Each wall is flat, endless, passes through zero and stands at right angles to its row. A trip goes straight from one point to another. Which walls does it cross, in order?
(in the rows, 128 means zero)

Walls:
(1): [185 160 150]
(2): [121 133 161]
(3): [111 104  88]
(4): [139 166 110]
(5): [158 152 147]
Trips:
[131 161  85] to [ 78 108 114] -> 5, 1, 4
[120 133 208] to [112 141 142] -> 1, 4
[154 130 154] to [113  73 126] -> 5, 1, 3, 2
[134 139 178] to [122 159 162] -> 4

Walls:
(1): [164  84 144 158 123  96 107 202 136  96 118]
(2): [ 97 129 130 175 151 106 100 166 116 142 144]
(3): [129  81 141 142 138 111 128 175 152  78 156]
Trips:
[148 137 180 143 120 107 122 167 108  87 155] to [ 98 130 154 167 124 141 105 161 135 124 151] -> none
[ 88 120 112  70 156 170 113 125 138 174 126] to [113 155 109 151 133 160 127 141 143 144 129] -> 2
[102  71  99 145 182 108 129 118  90  99 155] to [119 160 173  98 111 137 108  94 124 155 157] -> 1, 3, 2
[155 100 199 178 135 121 128 157 174 153 119] to [ 80 123 125 157 160 124 102 131 131 180 110] -> 3, 1
[151 158 121 101 138 124 112 130  96 124 152] to [116 145 149  76 159 153 120 139 128 137  84] -> none
[118  95 135  88 135 101 132 111 113 180 111] to [146 143 108  95 113 112 184 120 162 123 155] -> 3
[128 127 182  95 169 139 140 137 107 199 162] to [112 114 140 128 152  97 140  88 161 169 175] -> none
[168 157 135  80 126  99 110  98  99 145 117] to [137 142 160 110 154  80  94 150 180 156 125] -> 1, 2, 3
[135 173 114 161 133 123 107  90 127 136 141] to [119 101 155 109 122 146 134 126 138 136 136] -> 2, 3
[109 124 226 140 160 176 106 154  89 102 103] to [112 119 130 121 127 120 133 133  79 105 143] -> none

Walls:
(1): [131 111 168 156 118 111 137 120 151  50 110 158 135 124 119  73  78 114
 127 144 141 122 124 152 128 152 172  88 109 143 143 108]
(2): [107 109 111 119 102 120 115 147 203 168 130 112 114 135  84  88  77 143
 155  79 141 112 140 109 119 156 113 120 145 144 164 128]
(3): [161 130 132 127 157  98 188 112 136 126 196 172 122 155 144 185 171 162
 113 132 136 116 133  98 161 147 150 153 159 108 106 100]
Trips:
[115  97 159 155  62 127 161 149  81 106  83 191 122 172 140 138 119 116
 128 150 107 127 121 143  92  93 147  68 110 134 131 134] to [133 143 144 107  92 123 108 131 133 106  76 118 108 107 156 118 100  82
  95 154 104 115 149 123 169 128 108  85 120 166 162 159] -> 2
[153 110 194  90 120 118 157 125  99 152  88 110 130 124 141 107 140 150
 123 114 151 120 159 143 149 117 139 110 111 128 141 139] to [173 121 104  91 150  87 152 144 140 120 137 134 125 110 141 139 105 142
 167 120 121 148 155 142 183 169 146 124 115  75 122 159] -> 3, 2
[108 117  85 136 118 177 116 153 134 171 112 148 144 126 174 119 147 141
 147 131  78 143 106 143 186 178 104  85 116 113 147  95] to [123 174 194  78 118 130 141 112 151 155 190 146 119 137  93  91 109 144
 154 199  83 163 108 127  58 167 158 132  64  60 138 140] -> 1, 3
[168 136 138 176 165 138 120 118 136  90  94 138 114  79 149 141 143 141
  87 104 153 127 146 143 160 130 143 119 166 114 131 130] to [131 161 107 119 107 157 133 128 135 121 116 123  91 111 153 123 125 113
  82  56 151  97 156 140 104 150 125  79 129 172 108 132] -> 3, 2
[142 178  83 115 143 134 131 132  59 129 135 152 119  86 166 142 154 116
 187 115 161 115 146 156 181  73 138 125  93 173 162 134] to [146 173 138  89 108 151 102 145 131 143 122 150  95 141 108  79 164 117
 148  77 158 132 133 156 153 146 100 146 112  94  97 105] -> 2
[114 122 119 131 149 119 131 136 151 131 165 143 135 100 166 129 112 109
 128 134 160 149 100 117 147  50 107 146 169 120 139 124] to [124 139  82 134 168 119 139 133 114 153 142 160 131  87 151 159 120 134
 112 106  89 128 105 164 131 133 117 219 143 166 147 160] -> none
[135 122 123 116  73 157 151 219  70  86 116 122 142 115  90 129 104 136
 117  96 159  80 120 125 189 155 174 174 108 131 162 154] to [116 117  90 133 119 115 107 130  74 170 128 163 122 148 120 144 168 158
 134 126 139 145 131 144 152  87  83 104 153 168 173 149] -> 1, 2
[151 119 156 145 147 115 135  76  79 124 105 102 129 100 129 110  67 104
 112 167 137 103 131 143 131 133  73 108 133 167  84 137] to [152 168 113 105 118 135 151  75 155 162 115 119 143 136 122 147 156 170
  57 134 134  79 107 123 112 134 108 149 157 117 130 166] -> 1, 3
[134 125 144  98 152 120 123 164 138  93 150 126 109 140 154 111  92 118
  98 172  97 130 140  90  95 130 125 109  92 154  94 107] to [116  94  96 143  92  95 147 157 160 164 105 153 160 123 104 139 146 110
 139 102 158 124 103 137  97 143 171 143 191 134 100 138] -> 3, 2, 1
[ 89 100 110 124 100 140 148 126 146 121 140 149 129 171  89 143 162 132
 149 123 177 136  93  95 108 134 146 157 132  84 156 201] to [119 134 153 123  84 134  99 143 136 160 143 122 107 107 145  95  76 160
  92 142  98 102 154  88 130 166 156 143 112 138 155 154] -> 3, 1

Walls:
(1): [109 108 120 150 131 103  62 128 138 127 161 164 123 119 166  97 127 117
 137 132 113 102 117  92 133  61  62  91 162 128 107 103 122 163  56  97
 102 138 104 147 142 126 123 153 115  98 135  75]
(2): [124 175  94 132 112 141  99 107 144 120  98 100 131 134 111 124 142 170
 158 105 131 116 118 156 125  79 154 133 146 117 201 126 115 107 113 151
  96 157 115 164 120 131 103 107 100 155  83 161]
(3): [136 162 116 169 136 128 138  88 121 152  92 133 115 172 180 110 143 143
 124  92 110 173  89 157 167 112 105  86 103 166  76  96 124 116 135 142
 119 109 195  78  74 140 157 154 148 133  94 117]
(4): [155 156 106 124 135 172 164 145  82 134 141 121 123 159  76 129 141  88
 150  93 130 130 134 184 179  75 121  97 135 120 121 158 132 128 164 113
 138  88 124 117 178 145 110 159 150 139 144 184]
(5): [148 108 110  61 102 134  95 122 192 139  63 114 125 106 103 117 149 136
 130 150 154  66 199  97 146 139 121 136 109 110  77  76 123 123 123 126
 123 114 154 133 108 122  91 111 149  79  80 147]
(6): [121 134 101 109  94  71 116 167 109 127 176 130 162 169 125 155 132 124
 113 151 150 137 127 139  80 128 123 139 124 101  91 142  79 123 163 142
 166 143  92 150 162 181 123 124 178 121 108 124]
Trips:
[128 177 121 155 132 106  75 128 131 126  83 121 128  86 171 154 113 146
 112 102 113  86 171 155  69 128 136 102 108 166 117 123 129 111 133 140
 111 151 140 108 157  83 138 138 116  76  93 120] to [152 128 133  87 119 126 135  88 137 136 119 102 141 143 131 131  90 130
 111  92 114 128 151  91 137 107 136 150 152 145 105 150 117 126 112 125
 112 124 147 127 136 122  60 108 164 139  75 160] -> 1, 4, 6
[116 112 118 126  87 155 132 120  90  58  99 108 130 142  99 100  67  81
 111 144 127 125 103 104 123 126 137 166 185  95  63  75 105 155 141 138
 146 153 119 161 140 102 151  91 175 163 143 127] to [107 131 107 135  74  72 146 143 155 101 107 100  93 110 130 146  88 114
 157 147 160 131 147 152 143 135 128  94 178 144 166 122 140  78  72  75
 114 168 145 127 121 154  89 128 130 140 105 165] -> 1, 2, 6
[156 129 176 134  93 130 133 142 171 139 113 153 128 162 101 134 118 103
 147 124 144 123 164  72 121 151 165 106  97 140 112 106  91 114 136 163
 117 158 129 141 124  92  84 142 158 130 141 135] to [ 71  82 105 121  86 103 141 132 185 105 119 139 146 176 156  94 153  77
 113 129 147 106 152 118 119  80  92 125 161 113 110 116 164 158  98 135
  81 127 149 149 181 102  78 173 166  82 123  72] -> 1
[ 84 159  95 167 142 155 119 138 137 135 101 110 121  64 176 155 202 123
 132 115 116  79 101 137 144  99 120 131  99 150 135 153 106 173  96 141
 128 138 130 156 105 128 172  85 101 123 139 158] to [147  98 146 131 128  70 115 130  72 124 159 132 127  97 152 124 176 109
 161 122 102  96 133 169  98 149 147 119 114 175 109  76 127 181 161 176
 116 175  71 112 125 161 119 173 162  95 168 113] -> 6, 2, 3
[115  83 125 116 164 102  76 112 138 108 179 169 152 121 130  69 113 119
 128  87 139 129 141 177 139  96 130 125  95 174 150 117 148 193  94 129
  86 189  78 157 130 117  96  96 137 152 116 150] to [126  81 105 166 165 168 127  96 108 117 139 136 120 149 101 145 175 117
  94 178 109 135  80 159 162 127 177 144 155 144 122  85 149 107 107 124
 123 121 126 140 105 114 186 113 148 151 178 126] -> 3, 4, 2, 1
[168  87 139 158 152 125 151 183  91  75 106 125 126 109  95 175 122 127
 142 141 153 160 128 173 137 112 117 120 102 149 105 138 120 130 118 102
 110 156  95 162 143 121 120  86 143 135 105 185] to [126  99 112  99 145 159 151 113 178 122 117 185 126 122 135 148 131 124
 153 137 126  93 153 158 145 134  56  99 123 148 143 135 161 134 177 100
 122 164 138 139 103 117 118  79 120 176 149  99] -> 6, 5, 2, 1, 4

Walls:
(1): [130  48 111 134 186 170 132  59 114 100 181 117 114 138 155  88 113 179
 108  99 144 119 183 121  87 107 139 105 187 159 159 186 161  84 178 169
 105 138 103 131 104 109 126 111 113 118  92 156]
(2): [101 104 148 151 109  75 130 120 173 169 143 129  93 147 153  91 123 142
 118 121 141 131 158 123 142 201 151 125 118 134 109 105 133 165  99  85
 150 114 132 111 143 100 140 131 170 147 140 123]
(3): [ 56 120 112 121  72 143 144 120 114 157 146  79 115 131 118 174 115 120
  77  94 166  77 160 106  91  76 163 122 120  80 176 100 111 147 155 127
 141 125 120 105 103 116 116 140 166 113 125 117]
(4): [166 128 154  93  74 121 145 107 116 172 105 142 164 107 140 110 104 124
 108  93 100 132 147  82 144  60 130 216 165 108  89 175 108  76 135 174
 100 108 149 130  95 153 115 113 172 130 117 131]
(5): [147 136 139 134  88 176 150 178 112 120 101 152 102 170 132 111 132 146
 148 139 130 123 170  93  91  84 137  57  89 111 112 113  76 142 126 162
  93 199  95 101 150 136  63 128 170 144 101 141]
(6): [187 134 111 137  96 138 159 120  93 139 125 133 128 127 123 158 106 144
 123 125 136 167 121 113 120  99 136 191 127 168 129 161 119 128 122 137
 172 140 124 144 145 151 139  81  95 150 158  85]
(7): [163 123 151 129 116 130  92 148  96 174 104 136 147 102 143  81 142 131
 156  92 128 144 107 139 118 158 112 153 136  95 137 122 134  83  95  94
 143  99 142 152 114 124 123 152 152 138 162  77]
Trips:
[114 126 113 167 151 104 135 102 123 138 137 155 171 141 135 145 133  96
 138 118 138 112 158 127 128 146  87 118 144 129 153 153 120 120  97 180
 104 155 154 125 140 115  83 105 113  83 138 130] to [143  99  79 152 149 143 115 190 112  82 118 104 138 168 193 141 171 144
 146  97 122 148 187 121 115 136  87  97 118  81 128 119 139 117 122 103
 166 139  96 114  89 152  92 139 142 133 147  85] -> 4, 7, 3
[178 130 146 122  86 131  91 152 120  98 119 173 197 105 155 131 160  98
 105 129 173 127 131 172 170 132 143 153 120 161 115 128 147  80 141 150
 128 116 143 125 132 141 116 126 125 157 126 151] to [146 169 143 163 106 128 150 151 104 132 124 103  99 150 130 104 127  90
  97 142 114 178  95 124 157 119  94 101  91 134 161 195 173 111 156 160
 120  87 136 172 124 132 127  48  91 104 140 132] -> 7, 1
[ 74 151 144  85 157 138 157 104  95  58 156 131 111  88 119 107 158 134
 128 118 137 136  99 178 180 197 158 162  94 136 100 156 104 135 111 165
  88 113 147 165 134 150 148 186 119 111 163 123] to [138 150 140 133 143  97 170  99 120 106 127 164  92 136 133 136 133 135
 115 124  75 112 161  75 101  75  92 179 109 105 104 118  66 116 125  77
 133 112 107  79 163 147 114 161  98 140 104 121] -> 7, 4, 6, 5, 3
[141 138 198 114 124 129 160 131 102  74 119 104 136 113  85 121 153 109
 122  99  95  80  92 125 140 151 109 134 106  81 156 133 105 135 134  90
 101 161 142 167 132  77 104 120 121  99  94 122] to [133 142 103  98 137 133 172 131 125 119 111 138 149 107 133 125 158 122
 138 176 159 132 149 109 152 102 202 119 102 134 103 112 157 115 163 143
 161 126 138 141 108 134 107  92 100 121 118  92] -> 7, 4, 6

Walls:
(1): [175 114 138 142 149 132 170 119 129  73 140 130 168  97 121 115 133  91
 100  92 149 101  78  93 168  99 147 114 157 102 120 104 162 167 151  82
 133 128 100 157 163  76 112  99  97 159 123 131]
(2): [107 133 151 149 135 165 114  51 123  80 117 164 152 109 100 109 171 146
 113 160 122 120  79 160 151 122 143  78  82 103 138 193 129 170 136 161
 123 141 176 156  83 145 145  89 122 147 199 155]
(3): [110 115 107 125 108 114 101  86 128 175 135  87 105 109 116  92  81 147
 100 104  85 211 163 168 183 130 139 140 112 116 148  99  96 175 170 114
 110 123 177 138 171 111 132  74 164 131 118 174]
(4): [142 153  81 131  96 149 144 117 124 144 113 104 117 152 131 114 148  83
 154 125  99 125 140  90 156 144 144 153 159 106  96 110 178 132 166 142
  97 161 152 104 104 126 142 153 124 149 140  79]
(5): [154 119  93 123  74 121 107 167 154 121 148 124 153 128 132 143 135 159
 115 129 137 132 106 153 134 126 116 159 163 131 115 133  85 125 124 141
 152 108 110 149 185 102 107 155 129 119 133 124]
(6): [103 120 102 114 134 118 168 155 141  84 106  92  87 114 154 155  43 156
 149 114 155  75 128  93 196 128 100 121 161 105 173 147 136 152 152 104
 151 103 140 152 153 176 113 102 154  62 135 150]
(7): [170 135 113 117 130 103  49 115  84 151 189 129 135 129 112 131 107 145
 196 133 140 117 163 111 118  83  79 145 129 123 148  64 117 158 106 153
 132  92 138 118 130 155 157 121 173 111  96 146]
(8): [ 90 156 115 118 132 194 129 150 139 115 131 145 158 145 163 129  93 123
  96 134 121 130 143  79 137 144 146 193 134 142 102 105 166 117 141 121
 137 127  94  99  91 144 119 136 118  90  96 109]
(9): [134 122 126 146 156 131  95 135 132 171 131 141  93 172 104 115 137 149
 112  67  89 162 128  76 146 106  87  81 116 133 129 129  79 171 167 180
 105 161 112 159 180 106 124  47 149 151 132 111]
(10): [136 136 145  85 118 137 120 102 103 131 130 180 152 120 101 111 123 119
 118  85  58 154 159 169  98 157 135  90  90 134 119 103 126  95 147 120
  53  65 148 116 131 132  81 106 141 138 136 155]
(11): [126 145 111  79 133 110 115 148 139  96 117  91  78 112  95 140 123 145
 108  94 167 132 144 102  87 120 103 158 166 154 160 137 136 153 157 160
 144 158 150  92  92 145 118 128 162 130 123 155]
Trips:
[121 101 130 128 178 147 165 123 133  85  89 123 140 108 169 122  81 103
 131  82  96 182 129 140 141 113 121 140  78 110 149 100 153  99  87 119
  87 190 149 146 113 112 135 111 124 117 100 126] to [153 115 139 164 102 127 147 139 110 170 182  58  80 140 139 132 163 150
 136 157 141 175 146 138 116 157 103 124  95 146 129 144 172 175 112 129
 122 102 139 128  98 113 136 137 107 125 119  92] -> 6, 9, 1, 10, 8, 7
[153  93 163 122  77 148 124 175 125 147 111 105 157 165 104 127 136 119
 143 100 170  94 159 186 107 128 140 158 120 126 164  93 165 121 150 141
 108 123 127 117 147 208 116 123 135 141 145  69] to [ 71 129  84 132 143 163 118 108 114 112  94 130 133 124 186 151 107 166
 101  86 109 114  96 145  82 148 146  85 133 113 123 138  91 100 140 180
 155 145 165 132 142  91 124 136  99  78 125 166] -> 6, 7, 4, 2, 9, 3
[141  95  83 122 132 146  87 112 145  95 112  96 158 170 116 117 126 101
 138 110 132 105  99 145 160 102 124 131 178 132 115 182 174 118  95 114
 119 116 130 173 159 151  85 161 123 109 101 129] to [ 61 134 170 136  80 124 174 107 101 133 158 147 162 125 126 199 147  84
 162 154  93 142 122 135 145 109 119  71 152  93 116 156 165 152 151 141
  92  92 153 109 138 147  99 134 114 121 106 111] -> 2, 8, 10, 5

Walls:
(1): [136 129  96 127 121  78  96 152 166  65 114 122 130 152 142  47 139 157
  78 161 157 138 128 148  81 116 108 166 133  78  96 106  93 155 150 112
 135 117  96 131 131 156 127 103 126 139 103 116]
(2): [163  97 136 168 108 164 144 113 142 135 132 135 134 168  81 130  96 147
 164 137 139 141 121 121 116 140  91 102 153 131 122 125  98  85 116 154
 150 148 113 118 122 101  80 108 141 118 117 123]
(3): [165 101 144 152 103 139 143 134  81 133 162 156 156 127 135 116 125 147
 173 119  91 150 120 107 130  83 100 125 148 142  93 159 179 143  88 130
 155 189  64 177 143 112 172 150 143 121 121 121]
(4): [132 187 139 118 136 152 108 137 144 139 122 120 144 157 120 105  76 110
 164 114 168 143 140 137 164 136 124 147 134  78 136 109 111 111 136 156
 122 157  83  93  99 122  85 130 155  24 150 135]
(5): [134 139 112 129  81 119 185 120 137 123 118 145 140 131 105 103 150 120
 143 154 208 107 138 109 144 143 126 115 136 152 147 119 122 110  75 147
 104 144  91 147 148 122 148 187 131 112 132 164]
(6): [ 99 139 106 101 119 109 134 113 162 142 129 143 192 132 136 133 101 123
 133 145 114 161 114  77 136 116 110 133 171 120  84 121 116 112 134 160
 139 101 118 101 156  78 115 159 164 153  67 129]
(7): [ 92 115  67 157 189 160 122 153 110 101  94 123 235 135  98 171  93 142
 116 154  83 107 148 123 112 113 134 156  81  97 121 158 161 131 132 105
 142 133  85  94 149 130  79 127 122 129 128 109]
(8): [147 124 124 155  90 125  54 118 127 135 140 112 133 117 126 104 162 110
 145 150 143 127 127 145 108 152  90 103 164 141 110 119 129 126 141  81
 101  86 118 149 147 117 131  79  60 123 119 136]
(9): [ 83  82 126 158 121 186 139 156  73 136  81 111 133 199 180 133 102 120
 185 184  86  93 122 139 123 162 101 180 161 134 112 148 147 148 126 157
 109 159 153 140 154 125  87 117 121  73 152 152]
(10): [130 191 116 133 157 115 121 137 133 172  95 108 128 113 113 158 144 144
 164  89 123  72 145 155 109 105  90 124 115 134 124 105 114 167 122  86
  91 156 115 147 140 122 105 110 117 134 148  39]
Trips:
[ 99 107  99 107 157  37 127 117 123 142 136 132 157 157 170 159 166 103
 126 138 139 170 143 120 117 148 111 132 114 109 112  94 174 175 130  99
 126 167 129 140 188 169 130 192 140 180  94 106] to [ 60 130 149 149 113 167 118 116 148 115 111 117 104 125 152 165 170 151
 162 152 119 140 111 187 123  75 135 102 171 120  89  89 157 125 156  93
 175  92  67 105 104 178 116 151 143 142  90 138] -> 5, 8, 9, 10
[ 93 140 146  97 111 124  79 129 114 146 165 138 132 139 143 114 109 126
 150  94 162 117 133 121 135 150 170 157 136 106 177 168 137 147 218 131
 143 140 167 166 115  96 124 145 101 125 128 137] to [143 105 125 119 156 112 168 143 105 108  79 109 132  79 123 156 136 101
 180 186 121 130 136 147 127 153 168 132 137  95 128 101 115 157  94 139
 124 157 111 130 108 134 182 173 145 136 133 122] -> 8, 5, 3, 7, 4, 10
